Rows are points. Each copy is the shape, with its points in the same order, turned, moved and blurred by noise. Is it also mirrored, or only turned?
In the rows, zero is written as 128.

Shape, 8 rows:
[[119 103]
 [ 60 150]
 [115 157]
 [171 153]
 [173 131]
 [159  57]
 [136 165]
 [105  89]]
Copy 1 (8 x 2):
[[112 141]
 [112  65]
 [154 106]
 [183 151]
 [167 165]
 [ 99 202]
 [171 118]
 [ 89 135]]
Copy 1 is: mirrored
Copy 2 (8 x 2):
[[151 113]
 [189 184]
 [142 170]
 [ 88 153]
 [ 88 131]
 [131  62]
 [121 176]
 [159 114]]
Copy 2 is: mirrored
Copy 3 (8 x 2):
[[129 123]
 [ 57 133]
 [103 161]
 [149 182]
 [168 172]
 [197  98]
 [115 178]
 [132  94]]
Copy 3 is: only turned
Copy 4:
[[157 142]
 [120 205]
 [ 98 148]
 [ 95  95]
 [114 101]
 [193  83]
 [ 92 137]
 [171 143]]
Copy 4 is: mirrored

Shape, 7 rows:
[[149 135 119 152]
 [150 131 149  49]
 [142  89  83 173]
 [164  90  61 165]
 [110 109  93 143]
 [139 152 181  74]
 [144 153  97  97]]
Copy 1, 7 rows:
[[157 130 147 160]
 [160 156 195  57]
 [159  62 124 160]
 [184  70 120 157]
 [130  88 122 126]
 [126 177 205  91]
 [160 143 129 101]]
Copy 1 is: only turned
Copy 2 (7 x 4):
[[126 107 115 131]
 [182 162 169 145]
 [117  67 109 171]
 [133  54  87 173]
 [111 100 120 186]
 [156 173 178 111]
 [154 143 105 152]]
Copy 2 is: mirrored
Copy 3 (7 x 4):
[[148 138 113 163]
 [135 101  85  68]
 [130 128  86 217]
 [138 145  54 213]
 [ 98 122 104 179]
 [140 109 126  65]
 [113 157  82 118]]
Copy 3 is: only turned

Shape, 13 rows:
[[189 148 168  95 121  75 163 125]
 [118 144  36 150 104  82 172 105]
 [173 141 112 152 159 117 163 161]
 [187 144 110 110 102 124 129 129]
 [121  60 182 147 108 115 169 119]
 [152 134 135 132 181 140 171 109]
 [172 131 183  89 103 100 133 248]
 [178 107 179  54 114 134 166  98]
 [114 101 165 139 196   7 157 155]
 [155 111 128 115 159 131  86 126]
 [101 138 115 125 123 138 153 115]
 [170 129  80 162 102 123 115 162]
 [167 145 164 155 111 142 103 104]]
Copy 1:
[[191 109 166 118 113  70 180 145]
 [115 128  44 167 131  69 152 176]
 [164  99 127 140 160 116 127 189]
 [195 129 104 124 118 108 138 139]
 [115  78 165 174  75 126 138 115]
 [146 100 145 154 185 129 154 132]
 [188 101 190  52  65 134 126 203]
 [180  93 156 119 102 122 201  76]
 [100  43 197 130 139  30 127 180]
 [158 100 123 108 150 112  90 101]
 [ 98 136 113 137 131 123 145 130]
 [179 124  78 142 113 117  92 175]
 [177 156 153 153 131 113 104 104]]
Copy 1 is: only turned
Copy 2, 13 rows:
[[152 133 176  36 123 141 161 140]
 [109 157  35  75 127 112 179 150]
 [152 124 128 105 171 136 153 171]
 [170 117 118  87 103 151 145 143]
 [ 84  61 162  98 140 106 172  99]
 [145 114 131  87 193 162 166 114]
 [117  83 208  74 108 152  91 220]
 [153  63 166  27 116 181 162  92]
 [ 80 153 178  38 208  67 117 137]
 [161 108 126 103 145 135  91 105]
 [ 95 118  98 100 138 166 147 113]
 [153 117  95 132 112 117 134 176]
 [158 126 160 134 105 150 144  96]]
Copy 2 is: only turned

Shape (13 x 9):
[[ 97 131  95 169 176  80  96  97  72]
 [125 113 110 174 137 148 120 124 125]
 [169 103  95 156 123  82 183 158 106]
 [ 94 117 134 141 122  77  92 146  97]
 [ 68 130 101 139 184 114 154 175 110]
 [ 95 106 101 109 186 111 101 107  78]
 [208 154 140 108  82 158  95 170  96]
 [ 91 181  62 133 165 121  76 121 111]
 [142 209 151  84  61 171 104 107  84]
 [180 123  82 139 107 137 180 198 172]
 [127 181 131 141 181 117 102 122 122]
 [193 147 129  95  83 136 136 138 172]
 [189 156  87 130  60 143  55  97 131]]
Copy 1:
[[132 198 125 186 151  99 112 105  85]
 [158 111 102 130 154 132 122  82 115]
 [148 138  49 121  94 100 181 136 107]
 [138 160 138 125 131  68 107 114 134]
 [134 179  95  78 186  95 146  95 102]
 [109 175 125 133 158 129 111 142  72]
 [225  91 162  86  76 136 112 160 102]
 [171 216 115 124 164 143  76  96 107]
 [178 151 218  76  60 180 112 103 108]
 [189 100  32  65 106 128 169 123 163]
 [182 183 144 131 173 141 143 118 131]
 [188 108 111  83  78 185 140 146 177]
 [203 116 136 142  66 180  64 125 139]]
Copy 1 is: mirrored
Copy 2:
[[127 150  93 179 154 115 111 122  57]
 [146 133 103 158 140 151 149 166 128]
 [164 129  78 105 101  68 162 168 113]
 [111 105 123 156 115 107  87 148 104]
 [ 73 141  82 122 176  98 123 179 120]
 [110 130 122 123 180 132 117 118  67]
 [191 153 186  88  74 146 105 203 132]
 [126 191  96 143 173 151  65 138 111]
 [124 195 189  96  53 195  96 141 140]
 [183 139  83  76 119  96 151 202 191]
 [127 190 152 158 163 111 117 147 127]
 [189 147 160  86  94 124 133 151 194]
 [223 154 142 130  86 186  80 132 141]]
Copy 2 is: only turned
Copy 3, 13 rows:
[[ 82 136  94 123 147  88  97  50 106]
 [126 137 119 128 160 144 123 114 141]
 [153  89  98  93 169  78 173 140 113]
 [ 96 107 129 109 115  93  81 116 109]
 [ 41  90 138 139 160 107 155 115 130]
 [ 87  85 112 149 135 123 109  48  97]
 [179 138 109 141  96 160 128 183  50]
 [ 58 146  77 153  89 133 130  82 127]
 [129 170 139  90  55 200 138 130  36]
 [163 102 107 132 139 122 206 199 149]
 [ 97 165 131 170 112 108 143  92 102]
 [195 124 139 125  69 141 176 154 117]
 [192 165  67 118  61 170 107 126 118]]
Copy 3 is: mirrored

Shape (18 x 12):
[[168 155  72 162 115  89 129 108 131  65 181 178]
 [173  95 158 101 116 163 112 138 173  52 164 116]
 [ 77  93 129 126  47 145 156 104 125 118 177 152]
 [152 118 153 176 114 159 177 158  82  82  92 117]
 [104  88 130 153  85 180 160  72 103  91 121 100]
 [149 160 147 147 154 132 165 138 160 153 152 134]
 [166 178  83 141 150 139 152 161  87 162  89 103]
 [145 115  82 123 156 149 150 114 100  68 169 137]
 [ 82 119  91  99 145  97 123 143 171 149  94 155]
 [ 81 181  70 150  67 120  83 119  90 138  94  82]
 [ 84 142 153 168  73 158  82  82 125 147 141 174]
 [ 74 160 169 129  97  75  95 103 117 150  93 194]
 [ 92  92  85 144 141 141 110 146 192  79 123 175]
 [168  76 107 168 133 104 167 153 165 151  91 183]
 [ 89 167 156 210 150 165 106  54 125  75  90  99]
 [ 82  99  97 182 150 118 110 119 100 149 171 111]
 [ 97 145 118 169 150 103 144  85 122  94 165 187]
 [120  84 164 187  73 184 169 128 148 161 138 109]]
Copy 1 (18 x 12):
[[164  98 109 201 193  76 126 138 174  65 158 122]
 [157  89 154  76 123 154  96 129 178  53 160 113]
 [ 57  78  83 134 112 114 158 131 142  77 201 124]
 [137  98 154 145 113 169 216 126 136  96 103 127]
 [ 88  94  99 118  77 122 195  80 185  89 138 102]
 [137 111 189 161 145 142 135 116 162 141 199 162]
 [144 159 166 168 146 145 174 120 131 198 123  97]
 [147 112 113 114 193 107 156 113 190  98 135 114]
 [ 54 132 156 140 146  87 102 169 173 146 138 129]
 [107 185  88 184  66  84 150 130 136 145 122  72]
 [ 82 119  83 182  77 104 108  93 145  91 165 180]
 [ 55 128 144 183 102  53 105 122  98 105 118 184]
 [ 82 105 123 144 143 129  87 178 226  84 123 148]
 [ 97  33 167 173 147 139 132 172 175 162 121 161]
 [125 167 149 166  70  99 169  62 221  84 106 169]
 [132 128  70 138 116  85 167 152 190 159 156 171]
 [ 99 116 125 178 167  68 138 110 189  98 154 169]
 [ 96  67 124 139  49 173 173 120 177 131 191 153]]
Copy 1 is: mirrored
Copy 2:
[[177 118  81 106 120 111 107  66 137 100 188 179]
 [188  93 184  41 159  97 100 106 162 117 149 129]
 [172 116 187 111  44 117 143 100  81 109 151 145]
 [188  74 143 115 129 166 149 137 137  35 129  83]
 [161  74 188 109  98 160 156  66  78  88 149  98]
 [145 140 137 127 135 149 169 126 191 130 148 132]
 [167 139  66 141 156 212 140 130 153 111 109  90]
 [174  86 103  63 141 153 148  91 108 104 175 138]
 [ 92 163  97  84 102 117 155 116 126 126  80 127]
 [125 156 119 153 116 184  64 102  55  99 122  93]
 [117 105 198 179  93 147 119 108  98 113 135 190]
 [ 94 157 132 188 122  84 142 159  79  80 115 175]
 [ 88  85 128  42  89 108 125  98 149  96 117 154]
 [149  97 100 127 100  97 167 105 189  78  69 134]
 [ 71  68 164 171 184 169 100  79 116  67 183 113]
 [124  76 103 138  74 131 133 119 112 167 159 107]
 [118  90 113 126 111 109 166 100 126  99 198 170]
 [165  83 210 162  70 157 151 114 167 108 101  97]]
Copy 2 is: only turned
Copy 3:
[[198 133 124 145 135  99 190  79 180 104 204  70]
 [179  60 124 126  57 101 120 145 204 107 135 137]
 [131  83 161 129  52 154 159 107  99 108 212 127]
 [196 158 159 150  72 111 109 149 104 140 117 127]
 [178 108 154 155  52 168 123  81  92  96 147 167]
 [138 155 132 147 114  93 130 133 164 169 185 165]
 [155 189  85 143 140 147 114 128 120 191 139 127]
 [201 129  93 134 124 120 166 125 134  80 165 131]
 [ 64 118 132 155 151 151 195 129 157 141 137 139]
 [108 148 108 173 123 208  85  69 117 131 154  73]
 [130  81 197 127 132 173 109  73 134 139 210 136]
 [ 69 125 203  91 157 138 139  78 134 144 166 108]
 [133  86 163 180 124 150 185 144 187 105 151 132]
 [162 124 161 173 129 109 213 139 130 209 140 138]
 [166 159 200 170 124 158  79  58 156  75 140 177]
 [126  97 123 202 152 121 129 100  86 112 189 130]
 [150 140 174 141 151 101 177  90 140  83 205 137]
 [159  95 168 171  42 142 102 129 102 174 188 181]]
Copy 3 is: mirrored

Shape:
[[162  90 126 104 140  92 175 116 127 213 134 107]
 [ 79  90 126 141  99 129 192 148 154  96  99 160]
 [204  91 180 184 104 121  89 136 157 183 128 114]
 [174 101  93 184 122 145 136 138 166 119 152 118]
 [ 97  99 122  99 114 109 142 117 174 178 152  99]
 [ 91 148 134  93  85 151 180 116 162 128 114 103]
 [175  78 178  67 173  90 147  90 141 127 126  82]
 [123 106 132 126  38 140 146 182 156 140 127 131]
 [123 191  83  86 112 125  98 150 161 135  99 102]
 [184 175  87 145 146  93  90  80 121 143 158 143]
 [111 179  66 172 119 183 163  95  76 139 146 154]
 [157  67 168 121 171 144  73 158 136 107 123 143]
 [163 175 107 162 106  94 119 152 198 170  77  81]
 [151 165  84  46 144 165  95 149 157 107  98 154]
 [169  90 112 101 102 126  82 132 149 138  39 105]
 [108 140 136  88  99  45 151 119 141 179 100  89]
 [126 122  56 135 132  95 153 174 113  83  97  96]]
Copy 1, 17 rows:
[[ 70 111 119 147 166 120 181  96 151 187 104 140]
 [172 213 135 111 180 130 146 147 165 137  64 144]
 [ 56 152  81 217 122 134 106 142 146 180 103 112]
 [136 160  38 169 127 127 133 123 166 111 102 127]
 [ 68 152 125  93 158  95 129 109 186 143  96 148]
 [103 187 159  87 151 137 161 142 181 105  99 102]
 [109 134 128 148 169  66 171  92 162 208 143  58]
 [ 97 175 111 126 158 132 126 205 136 112  62 137]
 [ 99 100 168 134 131  98 127 131 173  45 107 113]
 [120  92 116 180  50 100 153  91 155 124 153 159]
 [151 151 120 107  84 213 158  95 128  75 115 167]
 [158 132 103 175 163  98  68 119 138 186 126  88]
 [ 68 144 127 219 133 108 145 127 199  71  79 130]
 [160  64 159 122 116  97 110 135 167  83  92  66]
 [112 126 144 186 159  81 114 107 118 116  51  71]
 [ 49 146 199 135 166  83 178 123 166 150 104 160]
 [157 142 120 153 196  91 156 117 127  56 117 154]]
Copy 1 is: mirrored
Copy 2, 17 rows:
[[166 132  80  64 152 109 139 127 111 184 122  99]
 [126  67 112 157 118  90 150 182  92 110  71 144]
 [191 136 105 178 208 129 104 137 121 164 192 122]
 [140  95  70 153 196 172 133 164 100 107 143 140]
 [117 112  81  98 104 128 119 169  93 169 145 106]
 [103 136 112 132  89 113 156 191 115 107 118  83]
 [187 122 130  44 141 109  64 155 116 106 133  94]
 [145 130  74 192 111  97 160 159  89 122 132 132]
 [102 200  86 130 101 167 123 183 128 125 108 156]
 [100 156 117 102 184 186 121  93 152 124 135 159]
 [ 63 141 136 141 183 175 223 130  97 115  80 125]
 [206 110 153 135 155 156  88 161  72 119 146 171]
 [112 182  60 163 165 127 105 206 173 159 136 142]
 [155 179 112 130  80 210 140 171 121  96  79 158]
 [177 176  97 173 144 146  50 164 106 148  79 120]
 [101 161  86  89 109  61  99 151 135 174 118 128]
 [112 146  62 109 167 126 122 188  85  92  60 184]]
Copy 2 is: only turned
Copy 3:
[[106  61 138  43 129  99 159 153 127 181 122 116]
 [ 45 149 153 130 117  92 106 151 135 156  83 184]
 [153 108 148  86  90 123 113 125 232 177 130  94]
 [109 126 136 122 107 103 126 173 197 113 166 147]
 [ 63 106 119  75 161 128 149 135 148 197 151 142]
 [ 62 145  98 109 119 125 172 106 117 176 109 185]
 [ 88   7 144 102 126 151 140  94 127 150 121 121]
 [ 73 184 140  63  95 133 118 145 176 162 114 172]
 [148 144  79  98 143 155 128 132 112 165 153 206]
 [176 107  78 109 162  89 114 128 132 111 171 101]
 [136 190  84 138 132  64 172 180  91 118 119 111]
 [115  81 146 133 121 184  74 161 171 140  96 107]
 [175 120 123  92 118  99 137 116 182 199 165 219]
 [119 115  34 102 118 180  92 148 111 124 113 192]
 [139  94 113 102  55 154  78 136 119 193 149 168]
 [108  98 147  57 149 102 142  85  98 212 137 172]
 [126 124 170 119 124 113 116 168  97 106 156 207]]
Copy 3 is: mirrored

Shape, 18 rows:
[[117 149 165  76 116 114 157  94 130 107 171 102]
 [109  59 138 157 131 115 110 139 113 103  87 102]
 [134  61 139 178 117  95  71  89  92 122 139 131]
 [ 83  61 128 166 122 102  94  86  79 149  82 177]
 [130 109 149 171 128 101  78 109  97 122 107 102]
 [128  68 158 111 171 156  83 135  73 129 101 141]
 [137 127  75  71 158 159 162 193 123 205 189 110]
 [ 94 169 120 100  78 109 175 133 175 131 173  50]
 [155  68  99 117 152 125  71 144 124 130  71 172]
 [155 105  80 117 175 183 148 150 180 174 194 155]
 [129 126  87 126 111 123 129  82 104 125 136  66]
 [106 133 120 105 114  56 111 128 139 116 180  67]
 [104 161 121  95 110  86 150 136  94  76 168 110]
 [ 99  88 182 130  99  64 163 107  86 100 150  98]
 [ 85 183 132 124 103 135 120 151 137 119 191  92]
 [166 133  74 121 213 167 198 187 131 165 162 150]
 [128 131 120  94  53 125 154 158 104  81 179  83]
 [201 152  95 109 144 159 154 189 149 207 147 143]]
Copy 1:
[[155 139 110 113  98 131 174 165 155 143 131  78]
 [ 97 145 139 171 142 134 150  77  91  99  79 105]
 [ 91 117 149 157 112 104 128  41 104  97 145  79]
 [ 66  93 110 190 148  66 133  67  81 132 131 122]
 [ 90 165 146 154 107 101 121  86 121 107 124 102]
 [ 77 142 108  82 140  89 134  91  69  93  87 109]
 [182 103 106  32 143 157 145 113 163  86 121 204]
 [176 136 125 138  97 186 154 149 225 147 107 123]
 [115 104 129 133 193  97  85  91  68  75  92 121]
 [141  84 158  35 189 177 121 117 120 112 159 161]
 [169 156 108 148 107 149 124  74 138 147 131 113]
 [151 149 101 152 103 165 149 115 193  77 134  87]
 [155 130 100 152  69 161 156 167 125  99 122 114]
 [121 124 135 173  75 113 222 103 135 106 119  84]
 [107 127 121 104  68 185 124 156 190 117 118 130]
 [164 135 153  46 170 166 160 142  88  90 154 230]
 [178 102 134 137  44 181 153 133 148 111  75 107]
 [185 118 182  50 159 117 105 146 141  97 123 212]]
Copy 1 is: mirrored
Copy 2, 18 rows:
[[157 157 149 102 123  85 180 141 151 151 137  95]
 [ 81  94 149 149 181 129 147 157  96  62 109 105]
 [114  51 143 155 146  94 137  98 136  46 137 121]
 [ 78  68 138 117 127 143 138  70  71  46 143 105]
 [117  93 165 154 176 121 127 105 132  92  98 121]
 [140 130 163 116 160 123 145 112  55  23  92 119]
 [179 213 163  92  98 181 127 205 155  60 154  94]
 [121 161 152 106 113 126 161 188 208 180 145  74]
 [118 103 111 122 125 144 107 157  61  33  84 151]
 [190 158 102 102  82 171 184 196 167  37 130 116]
 [105 140 166 182 109 125 155 138 162  99 110  83]
 [131 136 140 119 151  91  92 157 186 140 119  82]
 [106 187 143 127 150  82 135 145 143 142 161 106]
 [122 107 179 133 179  75 151 127 116 133 179  79]
 [107 180 154  93 145 120 157 136 202 123 132 122]
 [196 207 106 136 129 204 169 206 128  55 163 130]
 [ 96 174 194 118 117  71 160 191 169 125 146 128]
 [200 178 148 106  98 211 139 202 137  75 131 162]]
Copy 2 is: only turned

Shape:
[[169 133 163 151 121 179  98 119 126 131 172  95]
 [137 137 131 138 130 102 109 110  80 125 106 171]
 [149 106 156 227 128  80 109 122  84 114 145 121]
 [114 116 125 173 132  94 112 125 129 168 132 127]
 [109 136 118 136 114 139 157 110 153 145 150 107]
 [166 133 119 101 120  79 147 118 116  42 166 100]
 [112  83  94 137 141 155 156  99 157 160 110 126]
 [ 90 133  85 143 174 127 129  83 117  82 174 139]
 [119 161  86 143 136 112 132 145 154 129 104  82]
 [ 75 158 142 106 115 118 146 131 105 117 142 118]
 [149 100 117 102 116 137 136 144 139 125 132 132]
 [123 137  85 138 144 140 166 178 185 138 149 111]
 [109 121  81 152 124 147 136 143 113 164 153  75]
 [153  91 158 115 120 149 142 161 139  77 124 101]
 [129 115 124 165 135 133 216 115  82 228  84 109]
 [108 117 138 145 168 117 140 162 145 197 128  80]]
Copy 1:
[[ 90 151 189 130 130 120 141 157 126 176  93 129]
 [127 119 107  88 172 116 132 101  95 145 155 118]
 [ 77 192 146 115 185  99 148  86 109 174 158  63]
 [110 163 133 129 141  82 106  83 136 144 150 114]
 [102 164 158 121 124 115 110 134 149  90 122 129]
 [111 162 132  98 160 176 199 134 165 101 123  72]
 [ 82 141 109 163 132  84 113 123 133  92 133 166]
 [ 76 168  77  76 153 135  96 140 160 114 116 113]
 [136 173 118 135  73 134 121 122 124 100 155 106]
 [123 114 163  79 126 117 112 136 143  90 146  92]
 [129 118 131 153 151 135 142 146 147 123 130 135]
 [139 177 132 179 114 127  88 146 164  95 131 120]
 [104 179 139 130  97  87 120 156 166 120 170 127]
 [ 99 113 153 172 139 153 160 165 146 134 130  80]
 [133 174 160 148 150   7 133 146  78  73 174 144]
 [135 153 140 160  93  39 108 121 145 128 134  91]]
Copy 1 is: only turned
Copy 2, 16 rows:
[[152 116 129 192 151 142 179  87 117 137 171  99]
 [133 107 137 176  85 149 116 161 126 131 122 147]
 [ 88  38 175 164 106 152 137 105  94 143 153 144]
 [118  82 127 128 122 112 107 100 128 131 152 147]
 [110 137 124 141 166 122 119  92 163 129 142 112]
 [ 45 150 145 161 114 138 195 145 136  79 122 127]
 [160 121 124 107 161 134  91 101 157  93 113 116]
 [105 155 173 129  95 137  95 139 141  87 168  81]
 [ 83 149  89 118 132 147 104  79 109 124 122 132]
 [106 172 149 124 122 116 138 130 148 168 133 123]
 [132 133 114 135 159 144 161 139 133 101 128 152]
 [ 93 163 102 113 200 126 106 100 105 100 157 148]
 [127 141 133 109 143 149 126  47 139 122 167 148]
 [120 131 132 133 180 164 198 137 103 109 106 119]
 [152 105 160 146 165 124  65  46 162 154  74 191]
 [136 120 126 108 159  83 112  62  93 138 134 161]]
Copy 2 is: only turned
Copy 3 (16 x 12):
[[110  72 137  86  91 162 133 108 149 144 145  97]
 [144 144 130 152 156 140 140 118 160 144 142 165]
 [122 112 124 120 176 170 162  54 192  93 170 130]
 [138 157 106 139 141 174 131  74 132 115 141 108]
 [123 140 100 111 131 153 101 125 137 128 108  68]
 [127 131 147 104 136  81 128 168 191  68 155 101]
 [150 137  99 139 150 122  83  90  96 157 126  70]
 [194 132 106  76 152 118  88 118 150  98 111 136]
 [141 160 165 145 127 143 112 106 130  95  89  73]
 [117 148  96 117 139 135 143 156 136 106  80 125]
 [117 127 132 133 135 122 116 143 105 129 160  95]
 [115 165 156  98 145 153  81 122  83 100 116  57]
 [165 128 126 110 144 169 149 111 105 120 109  51]
 [ 78  86 144 122 137  93 128 128 116 100 143  92]
 [118 180 105 140 199 145 167  72 126 214 103  47]
 [111 177 117 112 117 150 155  62  87 125 111  69]]
Copy 3 is: only turned
